Each row of a before or after table is a point. The points were changed in one or more steps. Then noise was added and the rows were shuffled. The steps act on how far a point lies along the listed directions, d1 being the first. Name the steps. A step turns or swaps two directions, mirrors them in a line or flattens them onto one, adds a multiple of one to another, or multiplies one. Angles are multiples of 10 degrees, from the lower direction toward the higher: turns from -170 to 170, lines from 10 to 170 but not 90. Use the fewest steps. Two steps may share a direction if one is a turn and the other turns, adds or multiplies; they go together, in the order done. Otherwise the lowest direction goes first.

Directions:
(1): [0.031 -0.054]
(2): [0.054 0.031]
Before (9 x 2):
[0.038 0.032]
[0.071 -0.018]
[-0.080 -0.064]
[-0.003 -0.063]
[-0.007 -0.029]
[0.061 -0.020]
[0.030 -0.002]
[0.021 0.049]
[0.039 0.022]
After:
[0.000 0.002]
[0.069 -0.019]
[0.031 -0.005]
[-0.065 0.007]
[0.065 -0.012]
[0.010 -0.002]
[0.035 -0.008]
[0.010 -0.001]
[0.033 -0.015]
Steps: flatten d1 and d2 onto the line at 50 degrees

Directions:
(1): [-0.024 0.023 0.080 0.013]
(2): [-0.075 0.006 -0.029 0.033]
(3): [-0.019 0.056 -0.011 -0.064]
Before:
[0.010 -0.027 0.051 0.048]
[0.029 -0.047 0.051 0.015]
[0.037 -0.024 0.043 -0.017]
[-0.063 0.036 0.005 0.001]
[-0.043 0.082 0.019 -0.026]
[-0.079 0.018 -0.016 0.004]
[-0.086 0.044 -0.059 -0.029]
[-0.025 -0.014 0.106 0.043]
[0.042 -0.027 -0.033 -0.044]
[0.000 0.019 0.002 -0.009]
[-0.037 -0.048 -0.072 0.033]
[0.019 0.010 -0.033 -0.021]
After, 12 rows:
[-0.015 0.006 -0.007 0.007]
[0.050 0.001 0.018 -0.028]
[-0.031 0.015 -0.003 -0.038]
[0.037 -0.016 0.019 -0.022]
[0.041 -0.055 0.024 0.026]
[-0.048 -0.050 -0.009 0.088]
[-0.018 0.016 -0.008 0.005]
[-0.007 0.020 0.002 -0.061]
[0.028 0.005 0.021 -0.058]
[-0.050 0.005 -0.024 0.064]
[-0.011 -0.056 0.004 0.059]
[-0.020 -0.033 -0.006 0.053]
Steps: multiply d1 by 0; turn d2 and d3 by -90 degrees

Directions:
(1): [0.035 -0.070 0.006 0.053 -0.046 0.021]
(2): [-0.097 -0.040 -0.014 0.014 0.006 0.008]
(3): [0.013 -0.044 0.027 0.009 0.057 -0.072]
(4): [-0.003 -0.040 0.050 -0.081 -0.025 0.011]
Before, 13 rows:
[-0.024 0.095 -0.051 0.030 -0.009 0.038]
[0.009 0.043 -0.070 0.058 -0.055 0.040]
[0.077 0.022 0.012 0.071 0.011 -0.013]
[-0.083 -0.098 0.026 -0.007 0.048 -0.028]
[0.047 0.037 0.002 -0.032 0.068 -0.044]
[-0.081 0.067 -0.036 0.000 -0.002 0.048]
[0.004 0.084 -0.009 -0.051 0.025 -0.021]
[-0.028 0.043 -0.031 0.040 0.012 0.028]
[-0.069 -0.006 0.022 -0.055 0.038 -0.052]
[0.012 -0.047 -0.022 0.053 -0.039 0.020]
[0.059 0.023 -0.045 0.007 -0.044 -0.005]
[0.045 0.050 -0.056 -0.011 -0.021 0.035]
[-0.015 0.003 0.014 0.007 -0.049 0.023]
After, 13 rows:
[0.050 0.103 -0.007 -0.045 0.031 -0.032]
[-0.044 0.075 -0.046 0.038 0.031 0.013]
[-0.007 0.040 -0.067 0.060 -0.052 0.031]
[-0.013 -0.008 -0.005 0.054 -0.007 -0.013]
[-0.098 -0.091 0.035 -0.040 0.029 0.006]
[-0.031 0.042 -0.026 0.009 0.000 0.046]
[-0.022 -0.057 -0.028 0.049 -0.046 0.021]
[-0.039 0.010 0.025 -0.057 0.038 -0.052]
[-0.004 0.111 -0.053 0.036 0.003 0.024]
[0.062 0.057 0.022 -0.091 0.007 0.007]
[0.049 0.016 -0.055 0.021 -0.034 -0.008]
[0.048 0.028 0.032 -0.008 -0.055 0.053]
[0.054 0.053 -0.063 0.009 0.000 0.010]
Steps: add 0.5 times d1 to d2; swap d3 and d4
